Each row is a point. Examples show where two turns around zero, p and q, send a point. Where does a point land after both, in the order given? Backwards means that the second turn is done in reverse. Each puzzle has new turns, and all numbers are rounded.

Turn p:
[-2.41 -0.72 -1.12] => [-0.94 -2.58 -0.27]
[ 0.53 -0.75 -1.62] => [ 1.38 -0.82 -0.94]
[ 1.27  0.47 -1.60] => [ 1.17  0.37 -1.70]
[-0.78 -0.42  2.76] => [-1.24  0.54  2.57]
[1.38 1.43 1.58] => [-0.39  2.49  0.34]
Turn q:
[-0.15 -1.48  0.15] => [-1.29 -0.75 -0.14]
[-1.19  0.49  2.00] => [ 0.04 -0.18  2.37]
[1.31 2.40 1.72] => [ 2.94 -0.61  1.19]
[ 1.30 -0.75 -2.19] => [-0.23  0.09 -2.64]
[-1.28 -0.66 -1.68] => [-1.47  1.46 -0.77]
Where do these land?
q, then p: [-0.67 -0.93 -0.61] => [-0.96 -0.81 -0.32]
q, then p: [ 2.49 -2.56 -0.68] => [ 1.70 -3.16 -0.57]
q, then p: [-0.77  0.81  1.80] => [-0.22  1.22  1.72]
q, then p: [-1.86  0.78  0.84] => [-1.45  1.32  0.95]
q, then p: [ 0.81  1.90 -1.36] => [ 0.93  1.43 -1.79]

Turn p:
[-3.23  1.57  1.89  2.11] => [-3.62  2.17 -1.05  1.43]
[ 1.33  0.50  0.28 -1.14] => [ 1.39  0.61  0.20 -1.03]
[ 0.51  0.86 -1.34 -0.26] => [ 1.31 -0.16 -0.95  0.49]
[ 2.13 -1.20 -0.98  0.73] => [ 1.67 -1.13  1.66  0.81]
[-0.74 -1.73  0.16 -1.43] => [-0.75 -1.48  0.14 -1.68]
Turn q:
[-1.67 -0.71  0.21 -0.29] => [-0.74 -0.67  0.48  1.48]
[ 2.06  1.06 -1.25 -1.21] => [-0.62  0.33 -1.20 -2.54]
[-1.49 -1.72 -0.89  1.28] => [ 0.41 -0.52 -1.09  2.45]
[ 1.17 -0.48 -1.13 -0.52] => [-0.02 -0.56 -1.38 -0.97]
[1.50 1.79 3.38 0.89] => [ 2.01  1.29  3.05 -1.64]
[-0.57  1.83  1.42  1.22] => [0.48 1.96 1.74 0.29]
[-1.00 -1.76 -1.74 -1.36] => [-1.51 -1.82 -1.59  0.92]
Where do these land?
q, then p: [ 0.90  1.35  0.79 -0.21] => [ 0.29  1.04 -0.43 -1.40]
q, then p: [ 2.03  0.66 -0.53 -3.02] => [-0.53 -1.63 -1.56 -2.93]
p, then q: [-0.01 -1.07  0.61 -1.43] => [-0.99 -1.45  0.53 -0.43]
q, then p: [-0.96  3.17  0.13  2.74] => [ 0.88  3.76 -1.40  1.30]
q, then p: [-0.70 -1.32 -2.08  0.81] => [ 0.45 -1.43 -0.43  2.18]
q, then p backwards: [ 0.42 -0.93  1.01  1.24] => [ 1.60  0.09 -1.01  0.06]
q, then p: [-1.69 -1.86  0.08 -0.14] => [-1.18 -0.94  1.41  1.44]

Turn p:
[ 0.28 -0.07  0.55 -1.34  0.95 -1.28  0.60 -0.89] => [-0.34  0.53  0.66 -1.46 -0.55 -1.61 -0.10 -0.14]
[-2.05  1.82 -0.38 -0.86 -1.68  0.26  0.22 -0.74] => [-2.94 -0.92 -0.98  0.25  0.11  0.33 -0.81 -0.76]
[-0.84  0.62 -0.14  0.15 -1.41 -2.22  1.54  0.40] => [-0.49 -1.28 -1.49  0.36 -0.93 -1.81 -1.49  0.10]
[ 2.16 -2.56 -0.99  0.78  1.24  1.23 -3.59 -0.90] => [ 3.07  1.16  2.47 -0.73  2.64  2.16  0.09 -0.68]
[ 3.03 -0.43  0.01  0.74  0.40  0.79 -2.42  0.37] => [ 2.39  2.52  0.86  0.42  0.87  1.63 -0.48 -0.24]
[-0.49  1.43  0.34 -2.32 -0.35 -0.52  0.90  1.94] => [-1.59  0.68 -1.96 -1.25 -1.33 -0.14 -0.47  1.53]
[ 0.49  1.81  0.36 -0.52  0.04 -0.19  2.25 -0.30] => [-1.11  0.81 -1.22  0.24 -1.63 -1.37  0.70 -0.81]
[-1.23 -3.61  0.18  1.66 -1.28  1.50  3.30 -0.22] => [ 1.60 -4.35  0.46  0.59 -2.33  0.58  1.95 -0.72]
[-1.54  2.55 -1.38 -0.29  1.09 -0.75  0.08  0.76] => [-1.92  0.49 -1.99  0.14  1.67 -1.28  0.40  0.83]
[ 0.18 -1.56  1.44  2.00  1.00  1.18 -2.88 -0.42] => [1.33 0.35 3.18 1.44 1.49 1.51 0.20 0.88]
Turn q:
[-1.49  1.03 -0.82 -0.45  1.65  1.05 -0.76  0.72] => [-0.80 -0.86 -0.46  1.63  0.60  0.55 -1.53  1.35]
[ 1.05  0.81  0.60 -0.64 -5.00  0.36 -0.79 -2.13] => [-0.82  2.38 -2.28 -3.64 -1.89  0.78  0.06 -1.98]
[ 1.07 -1.74  2.72 -0.55  1.55  0.25 -0.67  0.77] => [ 2.17 -1.70  2.12 -0.41 -1.41 -0.50 -0.94  0.07]
[ 0.79  1.20 -1.15  0.91 -2.94 -0.32 -1.84  0.87] => [-1.27  2.13 -2.07 -0.05 -1.31 -1.71 -0.57 -1.31]
[-1.59 -1.61 -0.12  0.02  0.98 -1.47  0.71  1.29] => [-1.13 -1.48  1.69  0.80  0.09 -0.94  1.37  0.82]
[ 0.66 -0.72 -1.85 -1.44  1.52  1.33 -0.35  0.87] => [ 1.22 -0.93 -1.37  1.70 -0.62  0.20  0.24  1.95]
[-0.71  0.45 -1.19  2.65  0.71  1.62 -0.92 -1.31] => [-0.39  0.67 -0.45  2.53  0.56  1.83 -0.70 -1.87]
[-0.24  1.08  0.06 -0.72 -0.10 -0.69  4.36  0.27] => [-0.08  1.65  1.34 -1.46  2.43  0.31  1.77  2.35]
[ 0.46 -0.50  1.74  0.22  1.64 -2.14  0.25 -1.34] => [ 1.09 -1.85  1.47 -1.08  1.55 -0.54  0.31 -1.38]
Where do these land?
p, then q: [ 1.23  1.79  1.33 -1.55 -0.05 -1.37 -0.74 -4.07] => [-1.86 -1.81 -0.32 -2.89  1.79  0.70 -2.25 -1.98]
q, then p: [ 1.76 -0.83  3.02 -0.45  0.98 -0.64  1.97 -0.24] => [ 0.60  2.54  1.27 -1.40 -2.78 -0.11 -0.33  0.43]
p, then q: [-0.08  0.23 -2.18 -0.89 -2.46 -0.25 -1.45  0.49] => [ 0.42 -1.59 -2.25  1.84 -0.92  1.25 -0.71 -0.01]
p, then q: [-1.26 -0.02  0.48 -0.81 -0.88  0.16 -1.06  2.13] => [-0.70  0.11 -0.09  1.61 -1.78 -0.34 -0.84  1.36]
p, then q: [-0.38 -1.24  1.33  0.32  0.85 -2.56 -0.68 -0.71] => [ 0.42 -1.38  1.11 -1.20 -0.53 -2.38 -0.78 -0.74]
q, then p: [ 2.17 -0.19  0.51  0.65  0.56  2.96 -1.28  1.82] => [ 1.34  1.83 -0.54  2.35  0.28  1.39 -2.38 -0.88]
p, then q: [-2.50  0.10 -1.47  2.87  0.05  0.18  2.83 -0.81] => [-0.11 -0.58  1.82  1.33  0.53  0.31  4.16 -1.51]
q, then p: [-1.25 -0.49 -1.98 -0.90 -0.45  1.73  0.89 -0.59] => [-0.22 -1.09 -1.86  0.87 -0.04  1.50  1.76  0.23]
p, then q: [ 0.31  0.66 -1.05  0.76  1.40 -0.20 -0.49  1.98] => [ 0.75  0.70 -0.29  1.63  1.24 -1.29  0.10  1.16]

Turn p:
[ 1.40  2.15 -0.45 -1.11 -2.79  2.30 -0.81  1.17  1.19] => [-0.16  2.19  2.01  0.70 -1.68 -1.70 -0.54  0.59  2.97]
[-1.13 -1.80  1.10  0.58  2.27 -0.44 -1.72 -0.08 -1.35] => [-0.07 -1.12 -1.90  0.01  1.63  0.22 -2.14 -0.63 -1.91]
[-0.30 -1.04 -1.86 -1.34 -2.21 -1.44 -0.91  0.42  2.70] => [-1.41  1.01 -0.43  0.92  2.15 -0.76  2.20  0.88  2.61]
[-2.06 -1.21 -0.93  1.57  1.58 -0.40  0.70  0.39 -2.16] => [ 0.36  0.35 -1.47 -1.68  0.86  1.06 -0.33  0.93 -2.99]
[ 0.52  1.86  0.29  1.10 -1.96 -0.04 -0.35 -0.07  2.52] => [ 0.35  0.95  2.55  2.11  0.15 -1.04  1.26  0.04  0.82]
[-1.45 -1.48  0.45  0.17  2.49  1.07  1.01 -2.14 -1.30] => [-1.84 -1.12 -0.95 -1.00 -0.57  1.85 -0.90 -0.99 -2.66]
[-0.60  0.43 -0.80 -0.42  1.47 -1.70 -0.53 -1.35 -1.64] => [ 0.26 -0.65 -0.80 -2.08  1.05 -0.30  0.42 -1.81 -1.06]
[-2.07 -0.44  1.78 -0.75  2.52 -0.58  1.40  0.51 -1.46] => [ 0.27 -2.27  0.03 -1.87  0.87  2.26 -1.63  0.42 -1.35]
[ 2.99  0.74 -1.01  0.20 -0.01  0.32  0.35  0.90  1.51] => [ 1.57  1.29 -0.21  1.52 -1.40  0.51  0.99 -0.78  1.90]
[ 2.71  0.79  1.42 -0.01 -3.36  0.92  0.86  0.23 -0.01] => [ 0.66 -0.64  1.17  1.38 -3.08 -2.09  0.66  1.32  1.66]
Turn q:
[ 0.61 -0.55 -0.44  1.82 -0.17  2.09  0.17 -2.22  1.16] => [ 0.43 -0.54  0.94  1.69  0.71  2.26 -0.23  1.80  1.33]
[ 1.01  0.56 -1.32 -0.40  0.43 -0.33 -0.16 -2.02 -0.28] => [ 0.68 -0.45  1.49  1.38  0.09  0.36 -0.68 -1.41  0.58]
[-1.08 -0.34 -0.40 -0.58 -3.13 -2.66  2.10  2.05  1.65] => [-3.32  1.43 -1.29  0.62  0.17 -3.74 -0.18  0.75  0.48]
[-1.89 -0.56  2.93 -1.21  0.27 -1.49  0.04  0.25 -0.23] => [-1.43 -0.26  1.04 -2.32 -1.70 -1.13  0.90  0.62 -1.55]
[ 0.55 -0.20 -1.06  1.68  3.22  0.73  1.37  0.39  0.38] => [ 1.36  0.66  0.64 -0.51  3.12  1.25 -1.32  0.48 -1.06]
[ 0.10 -0.53  2.44 -0.59 -1.71 -3.02 -2.27  1.83 -1.73] => [ 0.73  1.06 -1.05 -1.48 -4.02 -2.84  0.55 -0.03 -0.82]
[-2.67 -0.34 -2.36  0.90 -0.48 -0.67  1.58  1.41 -0.14] => [-1.18 -0.48 -1.45  1.54  2.25 -1.82  0.19  0.60 -1.98]
[ 1.18  1.92 -0.37  0.57  2.39  2.79 -2.01 -1.57  1.12] => [ 1.48 -1.73  0.15 -0.40  0.33  4.03 -1.92 -0.74  0.94]
[ 0.97 -1.27  0.10 -2.06 -0.92  0.60 -1.16  0.44 -0.55] => [ 0.84 -0.53 -0.41 -0.80 -0.73 -0.82  1.68 -0.83  1.83]
[ 1.22  1.31  0.48 -0.12  0.11  1.96  0.36 -0.56 -1.37] => [ 0.41  0.86 -0.06  0.27 -0.20  2.45  0.99 -1.24  0.24]
Where do these land?
q, then p: [-0.09  0.73  0.40 -2.00  0.44  0.42 -1.31  2.25 -2.71] => [-1.45 -0.37 -0.76 -2.08 -2.03 -0.35  2.51 -1.04  0.67]
q, then p: [-0.69 -0.49 -0.08 -0.69 -0.67  0.20 -0.09 -1.42 -2.44] => [ 0.16 -1.28  0.12  0.20 -1.82  0.07  1.22  1.10 -1.38]
q, then p: [-0.26 -1.29  1.34 -3.29 -0.05 -0.74  0.12  0.95 -1.50] => [-0.96 -2.71  0.64 -1.63 -0.31  0.62  2.26  0.17  1.05]
q, then p backwards: [ 0.42 -1.01 -0.62  2.80  0.70  0.99  1.57 -1.93  0.89] => [-1.75 -0.06  1.09  1.16 -0.22  0.16  0.46  2.50  2.39]
p, then q: [ 2.24  1.13 -0.35 -3.24 -0.40  0.42  0.46  0.63 -1.16] => [-1.95 -1.09  0.24 -0.01 -0.46 -1.24 -0.80  0.19  3.42]
q, then p: [-0.60  0.15  1.48  1.92 -2.09  0.44  1.67 -0.25  1.13] => [ 0.94  1.82  1.82 -0.56  1.03  0.44 -1.04  2.12 -0.50]
q, then p: [ 0.14  0.25 -0.68 -2.57  2.99 -1.37  0.94  0.64 -0.46] => [-1.09 -2.96 -0.48 -1.23  0.19  0.00 -0.33 -2.77  0.01]
p, then q backwards: [-0.58  2.11  1.94 -1.11  1.25  0.19 -0.59 -0.39 -2.89] => [-0.14  0.58  0.32 -1.33  2.99 -1.99 -2.04 -0.04  0.98]
p, then q: [ 0.78 -0.86  0.33  0.54 -0.16 -0.40 -1.47 -0.95  2.72] => [ 0.17  0.13  0.93  1.13  0.78  0.91 -1.47  2.03 -1.59]
q, then p: [ 0.81 -0.65 -0.86  5.17 -1.45 -0.73 -0.41  0.43  1.92] => [ 3.80  3.56 -0.31  1.43  1.55 -1.15 -1.31  0.57  0.43]
p, then q backwards: [-1.13 -1.24 -0.49  0.97 -0.14  1.95 -0.21  0.15  2.59] => [-0.03  1.28 -0.02  1.82 -1.38  0.35  2.53 -1.03  0.40]
p, then q backwards: [-1.05  1.18 -2.40  1.51 -0.42 -1.37 -0.69 -0.12  1.91] => [ 0.95 -1.18 -0.46 -0.15  0.34  0.48  3.19  0.39 -1.89]
